Rows are points. Two turns around zero, p and q, are shown by what they do to some points. Write where each new point lands after one turn and then the other. Backwards means that the second turn is done in reverse. Each puzzle has new turns, and all numbers are rounded.
(in the rows, 128 means zero)

Turn p:
[161  87] => [129 181]
[138  98] => [139 158]
[115 178] => [106  81]
[121  92] => [156 151]
[104 185] => [110  69]
Turn q:
[148 166] => [ 89 111]
[153 117] => [115 152]
[137 150] => [107 117]
[135 145] => [112 119]
[67 62] => [217 141]
Where do these land?
p, then q backwards: [130 113] => [130 113]
q, then p: [129 118] => [118 125]
q, then p: [ 67 112] => [100 185]
q, then p: [186 168] => [179  79]

Turn p:
[119 114 174 136] => [157 109 162 116]
[ 98 129 154 154] => [154 122 159 151]
[158 152 110 125] => [ 87 138 123 122]
[151 129  92 107] => [102 141  92 115]
[104  94 159 160] => [180 136 159 130]
[138 138  89 113] => [102 139  94 132]
[127 141 117 101] => [112 111 106 130]
Turn q:
[117 120 149 133] => [140 143 120 143]
[141 127  31 141] => [136  57 164  70]
[133 141 139 104] => [103 134 113 130]
[132 138 162 143] => [127 163 135 142]
[140 106 151 112] => [119 126 120 164]
[130 134 151 131] => [124 149 127 139]
[104 130 112 133] => [147 123 118 108]
Where do these land?
q, then p: [136 128 117 133] => [137 121 131 120]
p, then q backwards: [102 127 104 102] => [106 105 136  99]
p, then q backwards: [139 128 111 130] => [125 142 140 120]
q, then p backwards: [139 140 172  68] => [135 168  65 117]
p, then q: [117 143 117 151] => [141 152 141 119]
q, then p: [134 102 146 183] => [105 131 181 102]

Turn p:
[133 129 189 122  78 147] => [160 176 106 153  83 112]
[ 83 129  80 144 140  98] => [ 75 126 129  95 169 126]
[139 143 111 128 126  47] => [ 63 121 163 164 138 109]
[132 156 122 158 131 148] => [151 127 143 107 140 100]
[119 140 167 105 147 166] => [157 116 112 106  80 132]
[141  87 144 141 154 154] => [161 133 143 119 125 175]
[134 115 170 108  96 184] => [183 151  87 137  95 134]
[143 125  42 118 151  79] => [ 75  75 142 146 194 135]
Turn q:
[140 111 170 155 113 112] => [154 124 164 116 158 110]
[123  95 126  89 111 119] => [129 128 150  99  98 156]
[ 31  42 149 124 112 118] => [205 149 125  65 140 212]
[162 141  40 145 143 105] => [ 96 119  66 106  89  72]
[149 152 165  94 180 149] => [135 125 153 201 102 131]
[129 156 145 138 138 104] => [131 157 135 145 138 104]
[156 137 145 153 113 120] => [123 120 147 126 152  96]
[119 159 124 121 115 137] => [ 99 142 123 139 139 137]
[141 159  88 135 126 188] => [ 79  89  87 154 137 136]
Where do these land?
p, then q: [ 84 152 116 109 174 117] => [135 141 137  99 101 186]
p, then q: [160 132 121 136  93 103] => [153 143 115 136 155  93]
q, then p backwards: [179 102 169  79  89 112] => [145 151 155 169 194  88]
q, then p: [ 87  72 133 144 134  93] => [158  76 119 178 119 118]
q, then p: [158 169  94 143 159 184] => [100 163 143  96 192 154]
q, then p: [ 77  75 108 107 170 153] => [194 115  98 157 176 126]
q, then p: [ 98 157 157 160 122 140] => [137  96 167  93 127 129]
q, then p: [163 142 148 166 103  93] => [ 80 116 159 137  89 136]
p, then q: [144 150 105 107 108 158] => [139 116 113 104 100  94]
